Every row gives one point. The points of each table are mixes of a few directions, plus a little noise. Count the directions of each table, and those that both share. Where both have some left over, give the other angles between the two spaces (their principal angles), to ten degrees, smallest first.

First (7 x 3):
-.01  -.47  .09
.00  .56  -.10
-.01  -.86  .13
-.01  -.15  .03
.00  .35  -.06
.01  -.08  .01
.01  .66  -.12
Second, 4 rows:
.44  -.62  -.26
-.26  .31  -.24
.02  .02  .21
-.16  .27  .28
Directions: first 1, second 2, shared 0; angles 40

First (9 x 6):
-.10  .26  -.23  .04  -.23  -.32
.09  -.16  .05  -.02  .17  .09
.16  .09  -.09  .07  -.40  -.67
.08  -.26  .46  .08  .15  .58
-.25  -.01  -.18  -.22  .40  .32
.32  -.25  .08  -.02  -.20  -.57
-.74  .32  .11  -.39  .26  .76
-.09  .18  -.11  .16  .06  .30
.51  -.16  -.08  .34  -.20  -.46
Second:
.40  .08  .45  .05  .24  -.36
-.72  -.14  -.79  -.10  -.43  .63
.19  .04  .21  .02  .12  -.17
.31  .06  .34  .04  .18  -.27
.16  .03  .18  .02  .10  -.14
-.35  -.07  -.38  -.05  -.21  .31
Directions: first 4, second 1, shared 0; angles 50

First, 10 rows:
.17  .10  .07  -.01  -.34  -.31  .06  -.14  -.14
-.06  -.18  -.16  .23  .82  .25  .22  .36  -.01
-.31  .26  .16  -.28  -.37  .15  -.24  .07  .43
.37  -.33  -.14  .26  .38  -.16  .35  -.07  -.49
.07  .25  .01  .04  -.38  -.33  -.12  -.09  -.05
-.11  .44  -.38  .58  .49  -.31  -.21  .31  -.01
-.32  .21  .22  -.37  -.69  .17  -.45  -.19  .39
.07  .00  -.30  .35  .07  -.17  -.33  -.31  -.35
.07  -.57  .48  -.72  -.30  .54  .37  -.18  .15
.05  -.15  .08  -.08  .30  .13  .34  .24  .05
Second, 7 rows:
.03  .13  .37  .12  .06  .08  .11  .01  -.12
.00  -.11  -.49  -.12  -.12  .02  -.16  .23  -.17
.25  .20  -.27  -.05  .10  .10  .08  -.24  .15
.15  .12  -.28  -.04  -.03  .16  .00  .11  -.22
-.76  -.93  -.11  -.23  -.31  -.67  -.50  .31  .34
-.13  .05  .90  .21  .16  -.14  .20  -.32  .31
.46  .54  -.10  .10  .14  .43  .25  -.09  -.30
Directions: first 4, second 3, shared 0; angles 70, 70, 90

First (9 x 12):
-.41  -.25  .39  .03  .22  .56  -.31  .29  .37  .12  -.17  .11
.41  .27  -.39  -.05  -.23  -.58  .32  -.31  -.40  -.11  .20  -.09
-.28  -.07  .12  .28  -.10  .31  -.03  .37  .76  -.10  .06  -.10
.24  .01  -.03  -.36  .17  -.21  -.04  -.43  -.86  .16  -.15  .19
.15  .23  -.33  .33  -.41  -.33  .35  .15  .54  -.28  .34  -.27
.27  .15  -.21  -.07  -.09  -.36  .19  -.22  -.31  -.03  .09  -.03
-.36  -.15  .27  .16  .05  .47  -.18  .35  .59  .01  -.08  .01
-.37  -.31  .45  -.16  .35  .58  -.41  .14  .00  .22  -.31  .21
.36  .16  -.25  -.21  -.01  -.46  .17  -.39  -.70  .03  .04  .04
Second, 8 rows:
.13  .31  -.43  .50  -.55  -.38  .46  .29  .88  -.40  .46  -.39
-.06  -.14  .19  -.22  .25  .17  -.21  -.13  -.40  .18  -.21  .17
.01  .02  -.02  .03  -.03  -.02  .02  .01  .05  -.02  .02  -.02
-.13  -.32  .46  -.54  .59  .40  -.48  -.31  -.93  .41  -.48  .41
-.02  -.04  .06  -.07  .08  .06  -.06  -.04  -.13  .06  -.06  .05
.05  .12  -.17  .20  -.22  -.15  .17  .12  .34  -.15  .18  -.15
.09  .22  -.33  .39  -.42  -.29  .34  .22  .67  -.30  .34  -.29
-.07  -.17  .23  -.27  .31  .21  -.25  -.15  -.48  .21  -.25  .20
Directions: first 2, second 1, shared 1

First (8 x 20):
.01  .02  -.02  .02  -.01  .04  -.02  .06  -.04  .01  .00  .00  .02  .00  -.01  .01  -.01  -.03  -.03  -.01
.16  .30  -.34  .29  -.08  .61  -.51  .94  -.55  .14  -.01  -.10  .37  -.02  -.10  .10  -.08  -.55  -.43  -.05
-.01  -.01  .00  -.01  .00  -.01  .02  -.02  .01  .01  -.01  .01  .00  .00  .00  .00  -.01  .02  .00  -.01
-.11  -.23  .26  -.22  .07  -.47  .38  -.69  .41  -.10  .01  .07  -.28  .02  .07  -.07  .05  .42  .32  .02
-.04  -.05  .07  -.06  .02  -.12  .09  -.18  .11  -.02  .01  .02  -.07  .01  .02  -.02  .01  .10  .09  .00
.01  .01  -.02  .02  -.01  .03  -.02  .05  -.03  .01  .00  -.02  .02  .00  .00  .01  -.01  -.02  -.02  .00
-.10  -.17  .20  -.18  .07  -.37  .31  -.56  .31  -.09  .02  .06  -.22  .01  .07  -.05  .03  .33  .27  .02
.07  .14  -.15  .13  -.06  .29  -.22  .41  -.23  .06  -.01  -.05  .17  -.01  -.05  .05  -.03  -.24  -.17  -.02
Second, 10 rows:
.07  -.14  .14  .11  -.14  .08  -.21  -.27  .09  -.03  .18  -.03  -.23  .01  .10  .19  -.07  .13  -.14  -.01
-.05  .15  .21  -.35  .68  -.27  -.14  -.52  -.08  .24  -.06  -.13  .40  .00  -.04  -.54  -.31  .52  -.25  -.56
.06  -.14  .14  .23  -.27  .07  -.10  -.06  .09  .03  .10  .02  -.19  .03  .08  .28  .02  -.10  -.16  .12
-.03  .12  -.31  .03  -.26  .21  .14  .46  -.05  -.20  -.10  .02  -.07  -.02  -.06  .07  .17  -.28  .27  .32
.01  -.08  .08  -.09  .21  -.15  .01  -.21  .02  .02  .08  .02  .02  -.02  .02  -.06  -.05  .18  .03  -.19
-.08  .07  -.07  -.08  .21  -.24  .34  .29  -.09  .13  -.21  .11  .30  -.01  -.11  -.16  .11  -.21  .13  -.04
-.09  .51  -.22  -.12  -.05  .34  -.13  .34  -.17  .06  -.37  -.20  .34  .05  -.14  -.39  -.08  -.12  -.21  .14
.08  -.46  .21  .27  -.17  -.24  .15  -.13  .17  .00  .27  .21  -.33  -.02  .13  .49  .15  -.13  .10  .04
-.02  .02  -.28  -.15  .01  .05  .14  .19  -.03  -.29  .05  .04  -.11  -.06  -.04  -.02  .11  .02  .44  .09
.05  -.03  .10  .15  -.22  .16  -.20  -.10  .05  .03  .06  -.06  -.13  .04  .06  .15  -.05  -.01  -.22  .09
Directions: first 1, second 4, shared 0; angles 40
